Rows are points. Each copy is the shape, with its points in the same order, turned, moved and blurred by noise. Is it also mirrored, or only turned?
In the rows, 128 means zero.

Shape (6 x 2):
[[ 65 138]
 [138 139]
 [122 160]
 [160 184]
 [104  92]
 [162 159]]
Copy 1:
[[181 119]
 [117 142]
 [138 159]
 [115 196]
 [129  84]
 [106 174]]
Copy 1 is: mirrored
Copy 2, 6 rows:
[[ 98  65]
 [128 131]
 [110 124]
 [101 170]
 [157  80]
 [127 170]]
Copy 2 is: only turned
Copy 3:
[[ 58 159]
 [117 119]
 [ 91 108]
 [114  67]
 [108 178]
 [129  94]]
Copy 3 is: mirrored
Copy 4 (6 x 2):
[[185 159]
 [118 135]
 [124 165]
 [ 81 175]
 [159 101]
 [ 89 150]]
Copy 4 is: mirrored

Shape:
[[ 76 104 130 126]
 [111 117 142 137]
 [140 124 143 154]
 [157 101 128 137]
 [ 98 171 117 163]
 [143 153 195 124]
 [106 131 158  69]
 [110 104 158 161]
 [ 87  75 129  57]
 [132 167  81  64]]
Copy 1:
[[ 76  85 103 132]
 [107 110 114 132]
 [134 124 120 117]
 [154 102 121 137]
 [107 131  71  89]
 [120 179 126 155]
 [ 94 128  91 196]
 [100 117 140 112]
 [ 88  61 104 208]
 [139 106  22 179]]
Copy 1 is: mirrored
Copy 2, 10 rows:
[[169  89 124 139]
 [135 102 133 132]
 [108 127 134 131]
 [ 99 112 136 110]
 [144 160  95 160]
 [135 159 181 112]
 [170 111 141  70]
 [123 112 158 162]
 [180  46 131  69]
 [158 140  69  50]]
Copy 2 is: mirrored

Shape (14 x 8):
[[ 91 152 193 123 162 152 110 186]
 [ 95  70 188 133 157 163 171 180]
 [128 135 107 133 105  77 143 116]
 [112 145 140 101 178 164 127 145]
 [103 105 200 105 165  93 132 180]
 [ 92 165 109 166  87  74 150 188]
 [113  98 200 113  84 173 156 160]
 [135  93  95 105  98 133 149 170]
 [146  71 123 183 144 109 111 151]
 [127 135 102 106 166 101 106 174]
 [137 111 114 103 141 124  71 124]
 [173 147 192 173 160 134 155 192]
 [135 127  91 168 122 136 103 104]
 [112 113 112 120 119 171  88 111]]
Copy 1 (14 x 8):
[[ 79 134 135 157 179 161  80  61]
 [ 74  69 126 153 197 181 135 121]
 [115 143 110 138 104  70 144 130]
 [102 156 108 106 185 153 107  99]
 [ 44 103 127 149 192 107 115  87]
 [117 125  74 188  85  97 143  74]
 [125  72 181 142 158 155 119  95]
 [139  80  91 102 126 115 124 118]
 [ 92 108  81 165 144 111  95 183]
 [ 90 142  62 113 151 102  96 106]
 [ 96 151 111  89 135 103  68 145]
 [130 125 108 211 221 118 105 111]
 [132 169 103 139 104 126 105 166]
 [122 148 131 100 117 152  86 144]]
Copy 1 is: mirrored
Copy 2, 14 rows:
[[ 72 155 136 111 109 115 114 196]
 [ 77 128 138 155 159 126 184 187]
 [127 104 147 135  98 173 108  82]
 [113 170  98 111 115 120 140 136]
 [ 49 115 136 111 156 150 115 167]
 [114 133 169 187  74 191  75 137]
 [105 127 194 114 118 133 197 171]
 [151  89 127 139 110 197 164 137]
 [142  65 129 181 148 118 117 133]
 [130 115  80 120 124 169  93 140]
 [137  85  93  93 101 127 124 117]
 [132 161 167 142 173 125  94 181]
 [163 100 127 150  83 108 122  90]
 [133 101 111 114  70 102 166 120]]
Copy 2 is: mirrored
Copy 3 (14 x 8):
[[138 186 136 131 153 148  76 211]
 [156 122 186 174 166 169 114 227]
 [119  92  94 175 133  91 105 130]
 [120 145 119 113 177 162 123 175]
 [146 127 175 128 154 113  69 208]
 [155 110  55 199 108 100  71 186]
 [152 148 182 197 133 188  85 161]
 [167  84 114 158 110 157 128 145]
 [151 126 143 176 117  86 174 186]
 [148 116  97 100 131 108 121 175]
 [108 131 132 110 108 121 145 135]
 [206 185 137 167 184 103 108 181]
 [106 139  90 173 126 116 171 138]
 [ 89 144 124 147 112 164 152 138]]
Copy 3 is: mirrored

Shape:
[[146 117 163  79 161 100  65 146  75 167  88]
 [127  82 127 139  80 113 166 140  45 146 101]
 [149 131  69 162  79 118 134  96 132 167  95]
 [145 146 143 180  88 137 162  70  76 134 149]
 [118 164 152 130 119 124 160 126 153 101 114]
 [ 78 162 107 142 144 102 155 125  77  97 163]
 [133  94 124  94  86 190 107  86 124 196 136]
 [ 91 118 124 104 116 113 165 145 136 112 138]
 [104 132 146 148 187 185 154 156 110 144 145]
 [111 126 104 136  88 184  67  98 129 176  47]
 [ 89  91  68  94 175 114 114 134 154 110 115]
 [165 115  63 171 135 180  96 106  92  97  78]
 [ 78  78 136 156 135 109  97 177 120  99  65]
 [160 148  74 160 132 154 111 126 127 111 172]
 [144 117 132 176  97  80 164  66  69 116 144]]
Copy 1, 15 rows:
[[194 100 158 120 125 174 178  73  82 130 109]
 [139 131 129  98 101  55 154 126  55 167 110]
 [161 144 101 111  68  97 125 127 155 209  86]
 [183 178 128 121 142  36 104 113 130 183 117]
 [127 167 151 103 121 105 115 120 174 114 120]
 [ 98 193 116 150 165 102 145 106 126 160 145]
 [176  72 118  63 138 122  74 100 120 204 104]
 [ 90 128 126  97 132 110 134 130 142 132 139]
 [139 156 154 117 194 148 102 170 108 145 100]
 [158 110 133 103  82 150  78  74 122 189  26]
 [ 92 109  75 114 145 172 165 124 150 140  90]
 [178 181  50 114 110 131 109 120 103 153  36]
 [ 99 110 130 160 102 128 143 125  93  93  56]
 [168 174  59 137 132 139  92 143 144 163 128]
 [173 163 107 137 134  22 161 107 133 172 122]]
Copy 1 is: mirrored
Copy 2, 15 rows:
[[214 138 173 151 122  84  77  64 143 169 113]
 [188  60 126 115 152  99 161 109  91  96 102]
 [115  95  74 146 123 165 150 119 147 121 126]
 [156 145 126  94 121 172 204 119  93 104 146]
 [115 160 168 124 152 113 145 150 159  98 115]
 [100 151 140  76 130  75 145 128  89 126 157]
 [183 105 145 125 116 202  93 148 115 146  87]
 [109 103 166  98 139  98 120 160 138  98 115]
 [171 159 142  80 170 115 120 182 128 152 160]
 [160 143  85 197 165 172  97 131 114 161  76]
 [ 83  93 151 127 154 103  50 139 145 140 151]
 [149 139  72 168 162 152  86 113 111  97 172]
 [143 104 167 204 192  66 116 148 115 145 149]
 [129 155  95 123  95 147 113 162 134 106 186]
 [125 104 147 100 123 141 199  86 105 100 152]]
Copy 2 is: only turned
Copy 3, 15 rows:
[[116 124  78 124 122  80  82 159  67 109  93]
 [123  91 104 116  67 155 188 118  77 117 131]
 [181 137 131 121  72 118 170 103 152 172 110]
 [166 114 166 112 143 152 184  85  91 152 152]
 [ 98 153 182 121 127 141 138 146 146 141 140]
 [111 157 106 161 152 173 161 128 122 142 193]
 [162  68 109  58 115 143  96 112 131 183 100]
 [ 81 122 126 117 104 156 137 142 158 135 163]
 [126  78 137 154 167 167 130 199 120 165 145]
 [167 130 126 121  76 153  90 121 115 201  43]
 [ 96 123  75 170 117 141 106 142 205 137 118]
 [199 129 120 168 127 182 152 128 142 122  52]
 [ 89 117 130 202  58 159 101 151 118 113 105]
 [204 133 130 139 148 163 132 141 170 126 152]
 [143 118 144 138 129 128 198  58 100 121 161]]
Copy 3 is: only turned
Copy 4:
[[144 113  75  93 126  79  69 175 107 152 137]
 [189 103 154 124 101 137 163 160  74 176 152]
 [173 121 122 176 126 147 156  99 165 173 123]
 [143 182 188 157 133 143 153 123  92 200 127]
 [103 125 160 131 110 118 154 117 119 107  96]
 [ 64 135 143 153  96 128 171 132  83 163 171]
 [149 104 142  89 142 181  91 124 160 209  94]
 [ 95  89 166 111  92 139 158 115 113 129 145]
 [ 63 119 169 125 152 165 130 203 124 147 138]
 [168 102  73 154 129 196  81 126 138 162  70]
 [ 84  59 101 120 128 143 111 101 145 121 189]
 [157 169  75 154 173 200 138 132 122 122 159]
 [139  79 124 154  88 154  89 160  85  81 164]
 [104 181 129 144 126 164 148 129 176 144 172]
 [154 171 184 159 123 111 146  95  78 180 174]]
Copy 4 is: only turned

Shape (16 x 12):
[[179  93 167 173 120 139  93 133  72 117  98 127]
 [ 77  76 133 139 107  82 181 161 169 172 142 188]
 [144  84 110  91 189 137  94 160  73 146  96 127]
 [113 164  92  90 120  86 161 166  75 126 127 159]
 [ 72 134  85 119  97 163 137 126 150 131 192 136]
 [153  94  81  89  97  93 131 166  95 149 182 163]
 [ 78 109 138 124 174 173 147 122  51 141 101 193]
 [147  99 102  84 185 161  96 155  93 106 165 141]
 [144 142 117  98 167 105 187 101 146 123 139 170]
 [168 168 181 102 147 111 114 112 135 163 155 194]
 [ 99 109 120 119 186 123 168 106 157 198 181 122]
 [111 176 153 116 114 158 131 118 121 122 122 116]
 [170 140  82 144  99 124 136 166 138 159 105 145]
 [ 93 111  80  83 103 108 170 103 122 137 113 146]
 [ 93  97 107 181 148  81 126 108 152 151 119 180]
 [129 161 184 162 139 175 112 132 152 195 119 125]]
Copy 1:
[[179  62 127 100 112  94 157 127  99 150  86  88]
 [ 59 144 198 179 159 138 188 126 130 126 139  92]
 [157 116 167  78 152  87  91 105  99  99  98  33]
 [115 164 117 104 152  97 146 161 115  68 178  71]
 [116 108 155 183 156 137  97 136 160  66 166 139]
 [143 132 126 134 206 121 166  85 121  79 163  81]
 [ 80  73 184  81 107 109 114 153  77  64 126  68]
 [155  87 143  89 180 122  90 113 149  63 109  50]
 [ 78 152 107 123 151 175 125 156 124  89 100  75]
 [117 136 126  94 175 136 169 163 118  74  44 133]
 [119 158 201 159 154 201 106 135 114  80  98  98]
 [129 120 129 108 121 111  98 181 138 108 121 147]
 [140 136 110 169 187  90 131 154  92 136 124  84]
 [ 77 156 125 138 133 129 107 103 110  99 165 101]
 [ 93 133 160 197 105 118 160 125 117  94  86  68]
 [149 108 186 139 143 113 115 194 103 131  57 154]]
Copy 1 is: only turned
Copy 2 (16 x 12):
[[162 101 139 152  71  67  96 130 146 164 131  81]
 [102 101 139  70 186 158 114  76 158 188  86 163]
 [155 102 133 141 126  84  72  96  53 117 120 113]
 [ 95  92 137 104 106 111 173 122  67 127  75 174]
 [101 159  88 118 134 163 137 109 135 134 160 198]
 [ 87 117 180  79 126 105 140 101  73 159 151 159]
 [124  89  67 177 102 128 106  52  79 162  88 121]
 [116 114 131 159 118 123  90 127  47 115 160 131]
 [ 80 127 142 133 149 165 161  98 104 110  76 102]
 [ 59 130 179 197 141  92 140 110 146 139  83 126]
 [109 181 162 132 138 185  77  60 121 109  87 157]
 [112 131  89 150  95 117 130 141 146 122  92 154]
 [157 145 153 110 156  94 161 155 110 168 106 137]
 [127 130  99  74 141 126 153  68 117 109 107 144]
 [172  94 147 133 166 154 137  57 164 153 114 145]
 [133 166 117 184 123 101  89 136 173 164  70 143]]
Copy 2 is: mirrored
Copy 3, 16 rows:
[[139  83 123 138 150 134  91 226  91 122 107 127]
 [ 91  97 225 140 101  90 146 110  97 168 173 175]
 [ 82  73 138  69 122 163 114 171 124 159  86  85]
 [143 145 172  52  88 123 114 123 105 159  86 152]
 [126 135 135 118  83  92  66  76 122 161 183 123]
 [144  83 177  47  85 110 102 120  64 135 147 114]
 [ 38 125 101  98 119 131 102 155 104 175  94 178]
 [ 85 103 134  57  99 170  65 150 121 132 136  85]
 [101 142 167  86 107 140 134 104 144  80 132 161]
 [120  99 168 131 135 176  82  90  88  71 100 163]
 [ 92  88 146 110 155 144 134  63 157 145 181 136]
 [153 143 114 151 100 146  82 121 136 142 103 142]
 [155  70 180 103  98  81  93 139 141 119 100 132]
 [115 141 139  96  71  89 160 105 115 143 126 126]
 [ 74 122 195 141 162  70 126 129 115 132 133 132]
 [130  68 132 191 149 145  66 115 150 140 108 160]]
Copy 3 is: only turned

Shape (15 x 12):
[[109 114  74 114 107  73 129 135 160 164 173  79]
 [111  94 132 128 133 138 129 108  86 154 178 135]
 [139  84 162 160 177  85 150 127 111 124 149 159]
 [141 136 153 108 143  83 189 159 116 161 146 131]
 [143 120  95 143 118 105 180 155 174 136 118  68]
 [165 139  94  85  74 114  95 144  96 102 104  70]
 [135 172 165 119 101  75 151 188 109 141 112 105]
 [ 80  84 111 109 163 175  89 128 129  83 148  96]
 [147 188 147 116  90  97 107  96 171 163  85  69]
 [113 108 151  85 177 117 137 112  93  72 184  65]
 [ 85 133 161 131  98 169 149 129  84 121 138 141]
 [148 192  89 177  85 178 113 170 141 163 159 102]
 [108 108 155 175  74  78 172 138 133 109 157 116]
 [115 170 102 113 145 118 143 113 144 112 129 119]
 [139  98  96 178 181  74  98 104  71 155 104  82]]
Copy 1 (15 x 12):
[[ 92 179 123  62 101 147 160  92  60 135 141  93]
 [108 125  97  85  99 142 191 128 131 153 129 165]
 [ 93 155 136  70 105 137 138 160 188 138 109 161]
 [125 214 130  92  88  89 169 134 144 147 112 138]
 [113 154 181  64  77  81 144  92  87 117 126  95]
 [142 154 181 130 100 118 161 109  48 143 209 156]
 [131 200 133 132  92  65 107 123  94 155 138 155]
 [ 91  88 147 116 164 150 181  69 134 110 141 156]
 [142 131 171 141  75 111 113 125  30 194 115  95]
 [146 153 163  65 184 140 178  87 135 157 122 185]
 [141 118  89 132  84 108 154  88 141 127 125 190]
 [128  94  81 126 102  50 148 122  79 133 182  80]
 [130 158 107  46  80 120  96 117 100 106 114 165]
 [149 139 142 120 108 131 142  80 127 150 135  95]
 [ 57 123 169  54  91 131 139 124 139 220 175 137]]
Copy 1 is: mirrored
Copy 2:
[[160 102  63 145 163 187  99 165 119  84  85 140]
 [134 125 116 163 117 168  92  92 115 113 156 111]
 [112 102 133 173 140  79 112 108 119 134 132 102]
 [ 92 118 118 170 139 130  93 160 120 163 103 155]
 [157  92  90 109 107 124 101 167 104 114  63 170]
 [177 178 126 106 122 153 119 147 178  62 115 186]
 [111 152 179 169 123 149 119 176 136 118  69 168]
 [142 108 126  94 108 156  70  61 164  62 105  91]
 [148 160 129  82 122 182 192 186 131 115  82 128]
 [ 96 154 116  89 169 123  47  90 131  78 108 108]
 [108 137 166 148  55 171  83 121 124  95 151 121]
 [131  95 131 132  65 191 166 112  89  70 103 202]
 [141 106 158 167 127 126  92 182  60  77 106 116]
 [ 92 109 100 112 106 150 130 140 147  80 106 135]
 [169 187  72 174 124  98 149  89 117 111  95 109]]
Copy 2 is: only turned
Copy 3 (15 x 12):
[[209 154 149 112 186 149 151 105 162 145 163 121]
 [156 154 142  81 115  95  86 124 101 157 169 120]
 [146  72 141  66  77 127 116 150 122 170 163 146]
 [176 106 131  66 118 149 131 119 128 176  79 130]
 [190 116 111 151 155 144 168 147 150 183 116  96]
 [133 151 129 151 202 143 136 189 101 107 117 135]
 [141 107 151 112 156 124 148 138 142 155  49 166]
 [123 158 186 172  84 112 131 150 110 135 196  94]
 [163  80 120 136 216  66 184 120 113 123 108 129]
 [163 143 165 105  75 106 131 190 120  88 141  85]
 [150 160 133 140  97  65  92 133  92 170 101 157]
 [122 131  96 189 191  92  73  75 165 160 113 111]
 [212 109 139 135 126 109 120 166 152 188 126 180]
 [156 129 107 146 121 128 162 113 124 116 136 139]
 [ 86 121 119  51 168 105 156 171 152 162 205 132]]
Copy 3 is: mirrored

Shape, 18 rows:
[[130 113 112  96  89 132 197 129 123 167 180 126]
 [138 103 145 116 132 119 114 181 104 137  66 112]
 [180 115 152  98 104 134  91  84  96 167 171 153]
 [ 78 183  85 151 166 150  92 137 101 131 148  81]
 [139 117 130 138 131 199 121  91  83 136 161 106]
 [153 129  83 110  56 152 134  75 157 107 212 131]
 [ 69 186 129 200 157 136 147 142  70 123 149 105]
 [137 127 144  86 149 113 130 179 179 151  66 163]
 [129 157 136 109  84 172 129 125 113 115 181 111]
 [133  95 149 118 130 120 144 173 139 124  83 110]
 [161 102 113 157 130 123 132 146 127 169  69 113]
 [102 153  85 139 151 153 117 194  84 109 158 101]
 [118  71 145 106 186 140 115 161 156 157  87 125]
 [110  92 178 118 137 104 106 159 145 172  64  73]
 [110 113  95  78  44 176 133  70 113 134 155 169]
 [127  85 111 114  83 122 100  89  83 154 187 133]
 [118  83 159 142 162  92 138 159 135 104  82 127]
 [148 148  87  50 118 145 130  57  92 112 160 111]]
Copy 1, 18 rows:
[[148 119 153  90  69 168 102 105 161 139  85 131]
 [ 94 148  80 128 169 122  95  93 165 114 155 140]
 [122 166 129 125  93 158  98 202 145  77 106 114]
 [108 112 171  73 153 148 190 121 151  97 192 168]
 [167 158 169 102 142 177 128 142 158  59 140 123]
 [163 117 184 130  81 173 173 186 175 144  74  93]
 [124 150 213  74 131 122 154  82 135 112 214 150]
 [120 143  46 137 133  79 119 105 133 143 112 179]
 [148 106 187 148 106 150 138 135 169 103 130 133]
 [126 146  88 130 159 133 101  89 144 143 132 132]
 [ 96 181  97  88 168 128 124  91 150 124 112 116]
 [110 115 181  88 161 153 138 111 185 136 180 192]
 [141 153  49 111 167 155 117 109 114 118 135 173]
 [ 90 142  49 137 156 155 116  74 107 105 153 121]
 [176 140 123 127  52 156 152 153 221  94 103 101]
 [128 158 140 102  76 199 120 177 174 112 142 100]
 [139 166  79 116 170 118 102  94 124 164 174 130]
 [165  76 141  76 104 142 131 192 186  85 113  94]]
Copy 1 is: mirrored
Copy 2, 18 rows:
[[207 133 145 122 113 101 116 139 126 171  92 191]
 [ 92 125 146 137 180 135 141  88 106 117  83 156]
 [166  74  84 174 135 112 126 172 127 112 105 163]
 [ 60 125 160  98 107  85 147 164 161 180 120 125]
 [107  81  83 119  88 111 125 140 124 177 122 184]
 [198 183  47 152  83 106 111 178 151 169 137 184]
 [ 70 134 182  74  66  78 145 155 109 152 125 141]
 [155 147 134 105 204 118 118  90  94 123  66  85]
 [145 142  94 106  91 102 163 166 127 157  85 166]
 [130 151 140 113 166 152 133  85 105 120  91 141]
 [ 99 131 145 151 159 140  84 102 115 138  84 157]
 [ 78 142 149  72 135  81 142 145 155 151 105 187]
 [129 104 140  97 217 158 122  96 109 170 118 118]
 [113 117 177 154 192 190 155 105  93 150  93 125]
 [183 148  53 171 108  51 132 135  94 175 111 180]
 [154 114 100 175 141  93 136 174 127 145 145 207]
 [128 146 162 110 163 154 134  77  96 112 147 129]
 [176 108  75 168  90  77 157 122 195 165 121 144]]
Copy 2 is: mirrored
Copy 3, 18 rows:
[[116 114 121  88 112 133 123  93  77  72 120  69]
 [122 146  77 137 146 167 120 111 106 205 140 121]
 [145 158 119 147 160 166 122 110 149  64 158 105]
 [148 141 134  36  87 108 104 133 174 178 194 115]
 [105 123 112 107 141 110 144 131 193 114 182  75]
 [110  88 167 101  84 133 129 158 122  25 162 132]
 [119 175 140  47  87  68 156  99 170 187 161 120]
 [172 125 125 138 159 164 111 134  84 193  99 130]
 [141 118  92 103  92  98 135 140 139  89 170 112]
 [111 125  93 134 143 141 122 141  86 191 129 120]
 [102 155 129 123 139 193 134 139 130 190 133  93]
 [122 125 115  45 125 114 148 114 122 172 196 136]
 [147 139 126 140 196 134  84 156  98 187 130  89]
 [127 169  89 158 130 153  70 148 111 208 129  85]
 [127  57 162 165  94 136 107  88 144  70 171 108]
 [106 142 138 129 123 139  93  95 130  77 199 100]
 [ 93 165 124 145 162 117 106 127  88 189 112 141]
 [117  81 107  66 136 145  79 106 190  74 150 138]]
Copy 3 is: mirrored

Shape (15 x 12):
[[149 176 145 100 120 153 186 137 123 165 139 124]
 [133 137 125 136 181 130 107 161 104 169  88 109]
 [ 90  91  72 155 107  92 143 130  77  60 137 101]
 [100 131 167 146 127 102 116 118 115 208  69 156]
 [156 123 164 117 123 160 140 137 182 131 140 109]
 [153 137 120  87 124 108 142 129 181 172 145 118]
 [199 163  96 103 120 138 156 140 187 158 139 158]
 [ 94 121  82 178  96 144 124 164 114  85 173 112]
 [ 95 104 120 175 166  92 130 127  78  72 179 139]
 [141 174 162 171 138 105  91  95 104 158  61 140]
 [ 94  93 103 152 117  97 153 190  96  20 135 142]
 [147 173 136  80 112 118 119 146 148 124 150  98]
 [140 143 146 147 160 128 146  86 134 173  59 106]
 [114 187 113  80 144 157 149 126 202 141 132 138]
 [102  77  95 128 120 143 107 125  61  61 141 150]]
Copy 1 (15 x 12):
[[145 103  74 127 128 157 180 128 120  69 139 129]
 [112 162  90 117 101 148 147 117  92 165 156 138]
 [ 40  93 147 159 107 117 131 217 130 167 121 102]
 [ 94 200  67 106 114 112 178 114 100 113  87 157]
 [125 107 122 127 141 132 112  92 145  90 144 150]
 [165 149 142 147 156 137 138 134 113  78 134 138]
 [162 127 130 133 122 187 106 120  89  52 117 123]
 [ 35 102 123 118 137 134 110 175 134 123 159  80]
 [ 74  83 122 104 123 106 137 171 116 186  90  70]
 [107 184  20 132 100 138 130 134 129 152  83 144]
 [ 15  61 165 172 108 137 133 151 133 167 116  67]
 [148 147 114 174 162 157 132 138 146 110 153 111]
 [136 151  64 131  76 111 141 132 110 118 127 171]
 [170 139 129 133  95 138 132 108 149  63 163  94]
 [ 48  96 155 105  96 159 151 186 174 183  93 100]]
Copy 1 is: mirrored
Copy 2 (15 x 12):
[[ 97 129 136 140 110 178 135 120 131 124 111 110]
 [ 79 140 158  92 152 101 106 157 136 115 120 174]
 [159 154 161 153 140  48 103  96  92 216 159 155]
 [115 133 153  74 130 142 163 188 184 158 127 182]
 [112  86 133 142 136 123 107 112 186 134  83 103]
 [119  57 152 138 132 126 150 148 137 118 117 108]
 [109  83 113 129 102 111 167 131 121  94  81  80]
 [128 163 112 178 164  53 128  82 138 175 153 132]
 [163 154 172 143 114  57 114  60 143 157 164 191]
 [160 166 137  86 119 126 125 196 165 127  85 191]
 [146 180 193 129 149  31 123  49 120 204 132 116]
 [147 111 156 148 161 131 112 131 132 103 118  89]
 [111 111 142 104 117 142 114 177 141 151  71 196]
 [124  77 119 120 175 155 166  96 126 105  81 117]
 [162 154 127  91 131  56  82  76 124 191 180 140]]
Copy 2 is: only turned
Copy 3:
[[106  76 150 118 176 178 118 128 110  93 137  92]
 [148 153  94 137 154 145  82 167 122 129 120  70]
 [121  90  43 132  78  64  91 105  88  98 173 125]
 [ 97 162 108 152 148 135 174 194 124 120 106  59]
 [122 105 172 126 134 138 102  99 144 131  99 121]
 [ 80 118 129 138 167 167 110  94 118 159 114 116]
 [ 93  79 146 119 206 160  99 135 115 163 112 158]
 [119  94 116 173 105  63  59 120 103 100 179 137]
 [176 120  59 174  88 103 118 115 110  88 169 156]
 [128 140  93 150 141 130 146 203  90  97  55  96]
 [150  85  51 125 120  33  92  99 155  80 172 145]
 [ 83 105 113 141 162 159  73  90 127  98  98 120]
 [137 115 113 120 137 153 143 168  86 148  75  57]
 [ 93  47 130 175 166 171  96 115 151 157  99 101]
 [119 100  55 123  58  97  86 152 136  91 174 153]]
Copy 3 is: mirrored
